Each row is a point. Any point is a mix of the corners, with weights that add up to 1. It lies inside the corners' shape when no weight is negative. Is each point inside? If not, which corners have a negative weight?

Corners:
(1): [-51 -33 -20]
(2): [-2 28 72]
(3): [42 11 81]
(4): [-47   8 -97]
Points:
[-43   7 -82] -> inside
[-14  16  33] -> inside
[32 26 71] -> outside (1)
[-53   0 -51] -> outside (3)
[-20  13  -9] -> inside
[27  9 61] -> inside
[ 8  4 49] -> inside
[-37 -17 -11] -> inside

Corners:
(1): [ 97 -43 -18 -74  43 -43 -49  22]
(2): [ 110   -1   29   44  -42   54  -62 -102]
(3): [-48  -9   0   2   1  -1  51  16]
(4): [  71  -49  -10   54  -34   -4 -110  -68]
(5): [ 13 -33 -81   2 -40  25  34  60]
(6): [ 75  44 -87   6  39  97 -19  54]
(7): [-14  75 -53  46 -94  -2  41 -29]
(8): [-18  40  20  51 -81  -5  21  40]
(9): [-52  57   1 -78 -59  56 -17  44]
Points:
[ 42  -9 -18  -8  -2  27 -23  12] -> outside (7)
[ 45  -1 -29  49 -52   9 -10   0] -> outside (3, 9)
[ 40  42   0  -4 -10  31  -9  -3] -> outside (4, 5)
[-37  22 -16 -22 -51  -4  18  27] -> outside (2, 6)
[-14  25 -71  15 -11  55  30  42] -> outside (1, 2, 8)
[ 70   3 -43  14 -29   5  -2   7] -> outside (3, 4, 9)
[ -6  18 -24   2 -15  25  27  21] -> outside (4)
[ -2  36 -11  34 -66   2  15  14] -> inside
[ 37  -4 -19  17 -15  20 -26 -11] -> inside

Corners:
(1): [  1 -24  -7  88 -28 -49 -11  44 -65 -61   5 -37]
(2): [ 20  58  15 -20  19  23  96  -7 -93  72  64  21]
(3): [-39  -3  28 -29  15  24 -15 -34  -7 -16 -50 -42]
(4): [ 10  49 -14  39  12 -53  68  -8 -87 -15  86  -6]
(5): [-33 -83  13  48 -11  30 -63  28  52   6  32 -31]
(6): [ 15 -43   0 -11  55  31  -6 -38 -41 -16  10 -38]
(7): [ 14 -76   5  54   5  -2 -19  35  38 -49   5 -56]
(8): [-26 -75 -16   6 -28   0 -23  42  29   9  19 -31]
(9): [ 24  50 -28  -3  48 -53  67 -34 -79  93  30  16]
(10): [-18 -40  56 -57  42  36  30 -46  -5  34  38 -26]
(11): [ -12 -121   32   39  -87   50  -79    9   80  -29   24  -47]
(12): [-31 -89   5  68 -16 -15 -18   0  38 -38 -24  -1]
(13): [ 23  41  -2  11  27 -39  -5   2 -46 -37 -11  29]
Points:
[ -7 -16  -7  24  14 -12   4   7 -22   1  -8  -4] -> outside (4, 10, 11)
[  9  14   8   0  14  -9  34 -12 -50   8  40 -11] -> outside (5, 12)
[-12 -28   9  15  -6   4   7   5 -10  22  42 -30] -> outside (6, 12, 13)
[-15 -59   5  13  -9   5 -40   4  18 -10  -6 -21] -> outside (2, 4, 7)
[ -7 -26   1  25  -1  -7  -5   5 -11 -14   6 -17] -> outside (10)
[-11 -35  13  11   4   9  -5  -2  -7 -17  12 -30] -> outside (9)
[ -3 -25   8  18  -5  -3   7   2 -22  -7  19 -22] -> outside (5)
[ 18   0  -9  34  -7 -26   4  13 -44 -24  16 -20] -> outside (5, 10, 12)
[ -8 -34   5  20   0   1 -14  10  -7   0   7 -20] -> outside (4)
